Each row is a point. Examples show where two turns around zero, p and q, send a point. Write where each new point lands after one turn and then the other. Backwards means that the second turn is done in reverse. Each puzzle has new turns, and all numbers are rounded.

Turn p:
[ 16 -26] => [-30  -2]
[39 -7] => [-24 -31]
[-55  33] => [55 33]
Turn q:
[ 25 -39] => [-24 -40]
[-47  47] => [21 63]
[ 41 -11] => [  8 -42]
[-18   3] => [-5 17]
Where do these land?
p, then q: [-4 21] => [  4 -21]
q, then p: [49 17] => [-49 -16]
p, then q: [-45 -38] => [46 37]

Turn p:
[-39 -15  34  30] => [ 18 -32  50   0]
[ 9 39  5 12] => [ -4  33  14 -22]
[ 35 -23 -56   8] => [ 19  -7 -65 -18]
[ 24  -9  54 -72] => [-84  -6   4  40]
[-28  10 -37  22] => [51 13 -3  0]
Turn q:
[ 3 39 43  0] => [ -4   1 -27 -51]
[ 12 -35 -10  17] => [29  9 17 23]
[ -6  -1 -62  42] => [ -4  27 -22  66]
[-34 -44 -20  -2] => [-10  19  47  29]
[ 25  41  47 -57] => [-11 -56 -14 -65]
Where do these land?
p, then q backwards: [ -7 -41  63  18] => [  0 -16  -3 -76]
q, then p: [ 26  54 -50  15] => [ 69  -5 -36 -12]
p, then q: [-20  19 -54 -39] => [  8  11 -64  30]
q, then p: [-26 -25 -28   2] => [  8  -1  39 -21]
p, then q: [ 18 -27   5 -23] => [-9 22 19 26]
q, then p: [ 9 20 64 26] => [-33  43 -38  29]

Turn p:
[-45  19 -27   3   4  15] => [-27  22 -31 -18  12  27]
[-12  24   7  30  31  13] => [  2  48  11 -14  12   5]
[  1  31   7   9 -47  34] => [-49  13  15  26 -28  15]
[ 42 -21  -5  -9  22  21] => [ 36 -17  32   9   6  23]
[ 37  -8   2   1  54 -20] => [ 53  -3  30 -29  12  -9]
[-33 -18 -24  -3 -46  18] => [-28 -11 -45  28 -12  23]
[ 21  -2  -1 -18 -18 -32] => [  2 -34   3  -8 -20 -22]
[-28  29  23 -28  19  10] => [-34   7  12 -16  42  -6]
[ 15 -53  18  16 -19 -59] => [ 44 -23 -27  21 -24 -57]
Turn q:
[ 22  12  30 -47   7  -1] => [ 24 -32  -2  -8   0  46]
[-42 -16 -36  39  33   6] => [-14  60  20  -4  25 -33]
[ 29  46  31 -12 -20 -29] => [ -1 -23 -39 -10 -43  37]
[ 44 -21   2   2  -5 -23] => [ 24 -20  16  -4 -39 -12]
[  8 -30  -5  23  13  45] => [ 17  13  23  45  17 -21]
[-30   7 -51  14 -10   1] => [-15  22 -20 -18  25 -42]
[-31   2  29 -19 -19   0] => [-35 -21   2  -1  15  24]
Where do these land?
p, then q: [ -9 -11  21   3 -23 -15] => [-16  12   3 -18 -18 -19]
q, then p: [ 12 -30 -58  53   2  18] => [  7   6   4 -47 -39 -61]
p, then q backwards: [ 11 -25  16  -2   5   4] => [ 15 -13  -3  -3   2  25]
q, then p: [ 7 76  0 11 28 16] => [-16  12  15 -30 -33  66]
q, then p: [ 10 -14   8 -17  -2 -58] => [-27 -45  -2  31  14 -10]
p, then q: [  6  44   4 -26  -6  22] => [-32  -2  17   8  29  31]
q, then p: [-38 -41   9 -22  -4  12] => [ 16  18   1   8  52 -24]
